Every row gives one point. To make a cloud, some directions were put in groups of two or more. Within a group, all points are equally far from the middle, so they leave a hole (a ring in 2 directions, a hollow ball in 3). The other directions are filled evenly. Then the cloud was stretched, turned, moved and blurred a little. Count the holes, and give their numbers of directions, smallest first.

Cloud (21 x 3):
[[ 44  40 -16]
 [-10   0 -47]
 [ 28  55  17]
 [ 20  16  18]
 [ 31 -14  -5]
 [  5  32  12]
 [ -5  27  -6]
 [ 44  52  22]
 [ 34  51  42]
 [  5 -32  48]
 [ 37  -7  35]
 [ 16  29  65]
 [-30 -30  36]
 [-12  21 -35]
 [ 37  41  71]
 [ 38  61  40]
 [ 58 -25  32]
 [  7 -10  49]
 [ 19 -10  18]
 [-23 -13  54]
 [  9  24  45]]
Holes: 0

Cloud, 26 rows:
[[-33  -3  20 -53]
 [-28  16  -5  45]
 [ 42 -28  51 -16]
 [-22  25 -59   3]
 [ 53  32  11 -14]
 [ 58 -13  21 -15]
 [ 14 -51  34  37]
 [ 39 -19 -17  28]
 [ 22  43  36  -7]
 [-51   5  48  -9]
 [-53  28   4  26]
 [  5  49 -53   0]
 [ 16  50  29  -1]
 [-26  55   8   3]
 [-11 -49  71  12]
 [  8 -55  63  18]
 [ -3 -14 -16  45]
 [  7  66  -4  -3]
 [  9  46  35   4]
 [ 22 -23   8 -40]
 [ 30  10  44  43]
 [-56  28  14  15]
 [ 49 -14 -21  10]
 [-55   3  25  28]
 [ 51  40   5  30]
 [ 38 -28  66  20]]
Holes: 1 (4)

Cloud, 86 rows:
[[-32  -3 -29  -4   9 -48  27 -24]
 [ 47 -33  21 -68 -13 -22   2 -69]
 [ 44  -6   0 -33  32 -34   0 -29]
 [  6 -11  36 -35  17 -58  25  20]
 [ 19  -9  23  -9 -51  18 -45  15]
 [ 56 -20  33 -49 -35  10   8  35]
 [-63  61  48 -52  13 -41  28 -24]
 [ 16 -68  22 -19 -36  25 -26   5]
 [-45   7  27   7 -36 -36  24 -20]
 [ 39   2  73 -49  15  13 -14  -2]
 [-19 -31  15 -53 -57  40 -19   8]
 [ 59 -26   1 -22  -9  -2  18 -66]
 [  6 -41  37 -12  -1  48 -20  -1]
 [ 32 -32  19  -8  37  42 -30 -17]
 [-41  21   2   6  10 -56  32 -60]
 [-13  29  18  22  15  53  12   1]
 [-30  -7 -29  10 -10   0   5 -26]
 [-53  37 -32 -12  10   9  28 -28]
 [ 50 -20  50 -37 -23 -17 -52  56]
 [ 34 -12  -1 -32 -32  -7  65  -5]
 [  2  12  29 -37 -59  -6   1 -39]
 [  7  21 -39 -27  11  50  39 -16]
 [  1 -20  80   9   0   3  14  -6]
 [-16   3  -7 -76   7  34   9  23]
 [-24   0  46 -36 -32 -20 -17  37]
 [ 71 -30  18 -17 -34 -65  -5 -12]
 [ 72 -16 -18   6 -47  58 -23   0]
 [-55  -3  62 -18 -37 -27   5  44]
 [-19  -4   2 -52 -11  65 -33 -29]
 [  8 -37  32  -7  -8  21  21  17]
 [  7 -17  28 -40  -5  57 -19  44]
 [ -5   7  44 -12 -22  34 -26  27]
 [ 21  -8  37  -1 -43  -8  35  18]
 [ 31   0  38 -45  -3  60 -32  11]
 [  4   3  52 -28  41  42  13  28]
 [-42 -19  -7   1  35   2 -19 -19]
 [ 22  11  55  -2 -11 -55  -8   0]
 [-45 -18  51  -9 -43 -22 -36  -3]
 [ 12 -50  27 -56 -54 -67 -15 -41]
 [  2 -44  28   7 -44   0 -38   1]
 [ -2 -14  21 -23   3 -28 -25 -16]
 [-18 -32   5 -51 -46  12 -36  32]
 [ 18 -87 -30  -3 -25 -20  38   7]
 [-29 -38  -1  64 -38 -40  21 -13]
 [-27  -4 -15   3 -15 -47 -36  11]
 [-19  23 -36 -51  30  27  15  -4]
 [  5  19  16  25  33   5  -5 -33]
 [ 26 -49 -14   5 -72  -1   1  -9]
 [-50  -3 -31  16  24  41  -7 -39]
 [ -3   4  65 -24 -58 -48  -8 -12]
 [ 16   6  27 -83  -2   1  -5  15]
 [-10  -3  -4 -81 -10  21  48  -2]
 [ 30 -25 -34   3  29  32  13   9]
 [-45  -4  28  -3 -27   0 -19  17]
 [ 27   8  43 -83  23 -19  23   4]
 [ 11 -44  23 -10 -32 -40  45   7]
 [-33 -12 -13  48 -30  13 -30 -50]
 [  0  -4   6  -4 -27 -34 -33   7]
 [ 17  -1 -17  -1  31 -24 -25 -23]
 [ 48  -9 -31  24  -3   3  48  -7]
 [-29 -60  -1  60 -39 -46  21  -6]
 [-38 -33   1   2 -14   6 -15  -3]
 [ 11  16  33 -32 -33 -30  48   4]
 [ 74 -23 -12 -17 -47 -26   6   1]
 [-18  28   2  23 -21   1  -6  11]
 [-30 -14  26 -47 -49  -8 -35  38]
 [-35 -13  -6 -70  26   1 -17 -21]
 [ 45  28  -7 -65   0 -11  61 -28]
 [-67  31 -35 -18  31  27  24  -4]
 [ 25 -39 -19  11 -32  53  11  51]
 [ 35 -59   1 -45  12  37  30 -16]
 [ 54 -49   5  31 -16   6  11 -41]
 [ 62 -39  36  -2 -11 -11   3 -38]
 [-10  25  -9  20  15 -27  38  -8]
 [-15 -14  15 -22 -25  12 -57  -6]
 [ 29 -12  46 -95 -36  28 -16  -8]
 [ 37  49  -3 -37  15  -8  16 -21]
 [ 35  -2  16 -50 -11   1 -12  24]
 [  6 -40 -14 -36 -24 -29  16 -24]
 [  4 -32  23   5 -30  70 -34  39]
 [ 32 -18  21 -50  28  12 -11   9]
 [-27  45  15 -34  -6 -36  26 -17]
 [ 26 -57  14 -23  27  33  -8 -23]
 [-11 -63   1  27   1 -10   2  29]
 [ 24  33  38 -47  17  10  -5   0]
 [ 26  22  55 -18   3 -41  12 -50]]
Holes: 0
